Each row of a before or after table is a point. The points were changed in one or more steps. Then noise was added and the rows were shuffled. The steps act on how far a point lies along the listed directions, d1 being the first. Write out the steps. A step turns or swaps two directions, mirrors them in a line or flattens them onto one, adds a multiple of one to another, or multiplies one. Angles are multiples of 10 degrees, from the lower direction toward the higher: turns from -170 to 170, lines from 10 to 170 but not 90. Use the fewest steps. Two steps may share a direction if one is a turn and the other turns, adds or multiplies; they go together, in the order done. Otherwise the lowest direction goes first.

Directions:
(1): [1, -51, 28]
(2): [-52, 11, 23]
(3): [25, 25, 45]
Before:
[[36, 34, 25],
[-3, -12, -45],
[-5, 28, 15],
[28, -33, 7],
[0, 21, 6],
[12, -27, 0],
[14, 19, 26],
[-31, -28, -44],
[24, -39, -6],
[26, 10, -1],
[-1, -12, -60],
[-5, 32, -1]]
After:
[[40, 33, 25],
[-3, 29, 13],
[16, 20, 26],
[-2, 31, -3],
[-32, -27, -44],
[7, -28, 1],
[20, -41, -1],
[1, -17, -60],
[3, 22, 3],
[23, -35, 11],
[26, 5, 2],
[-1, -15, -43]]
Steps: turn d1 and d2 by 10 degrees

Directions:
(1): [-30, -25, -45, 4, -47, -15]
(2): [-28, -5, 60, 19, -28, -20]
(3): [22, 11, 14, -49, -46, 25]
Before:
[[-4, 11, 54, -10, -7, 18],
[-4, 3, 31, -23, -15, 4],
[25, 9, 1, -5, -8, -1],
[9, 10, -23, 41, 60, -15],
[8, 11, 20, -17, -3, 2],
[-4, -7, -30, 6, -4, -25],
[-8, 1, -23, 6, 13, -7],
[-10, 5, 39, -13, -25, -8],
[0, 1, 54, -16, -38, -3]]
After:
[[8, 6, -7, -34, -14, 30],
[-4, 3, 8, 10, 3, -25],
[32, 7, -10, -46, -25, 21],
[22, 4, -15, 2, 5, -9],
[16, 9, -7, -40, -17, 13],
[12, 2, -15, -32, -2, 14],
[-15, 1, 10, 15, 9, -11],
[-26, 0, 36, 49, 0, -35],
[9, 5, -12, -16, 0, 2]]
Steps: multiply d1 by 0; turn d2 and d3 by 80 degrees

Directions:
(1): [-50, -27, 4, 22, -15, 11, 9, 50, 20]
(2): [-15, 30, 24, 1, -43, -3, 19, 4, -55]
(3): [-54, -5, -10, -29, 22, 5, 29, -41, -4]
(4): [10, -26, -15, -43, -60, -2, 1, -10, 22]
(5): [-16, 50, 1, 27, -22, -12, -2, -24, 48]
Before:
[[-17, -31, 5, -24, -14, -8, 0, -3, -29],
[-5, -51, -20, -58, -25, 7, 23, 4, -51],
[16, -26, 9, 4, 23, 8, -3, 16, 26],
[41, 37, 8, 20, 6, -4, -12, -11, 17],
[-37, -46, 6, -49, -21, 13, 16, -12, -15],
[36, 51, 6, 27, -30, -6, -41, -18, 22],
[-29, -6, -7, 0, 0, 2, -12, -3, 17],
[-28, -28, -12, -58, 7, -4, 22, -22, -10],
[11, -8, -20, -6, -6, 4, 15, -7, 12],
[-40, -34, -7, -11, -1, -3, 24, 19, -12],
[2, -15, -10, -32, -49, 6, 11, 5, 18],
[10, -46, -19, -45, -22, 0, -4, -7, 11],
[56, 48, 15, 60, -29, 0, -39, 4, 22]]
After:
[[39, 41, -3, 25, -15, -7, -47, -21, 39],
[3, -40, -17, -48, -23, 0, 3, -13, 4],
[-8, -29, 10, -20, -22, -8, -3, 6, -34],
[-29, -36, 14, -47, -38, 9, 16, -3, -33],
[6, -7, -19, -9, -7, 5, 17, -10, 11],
[56, 33, 0, 51, -3, 3, -45, -4, 50],
[-35, -4, -4, -3, -3, 0, -9, -4, 11],
[-1, -29, 8, -2, 28, 11, 4, 6, 24],
[-31, -17, -2, -56, -12, -4, 26, -15, -32],
[35, 30, 2, 15, 19, -4, -16, -16, 26],
[8, -45, -15, -53, -37, 8, 19, 14, -58],
[1, -15, -11, -30, -47, 4, 5, 6, 18],
[-36, -28, 1, -9, -12, -2, 27, 22, -22]]
Steps: turn d2 and d3 by -30 degrees
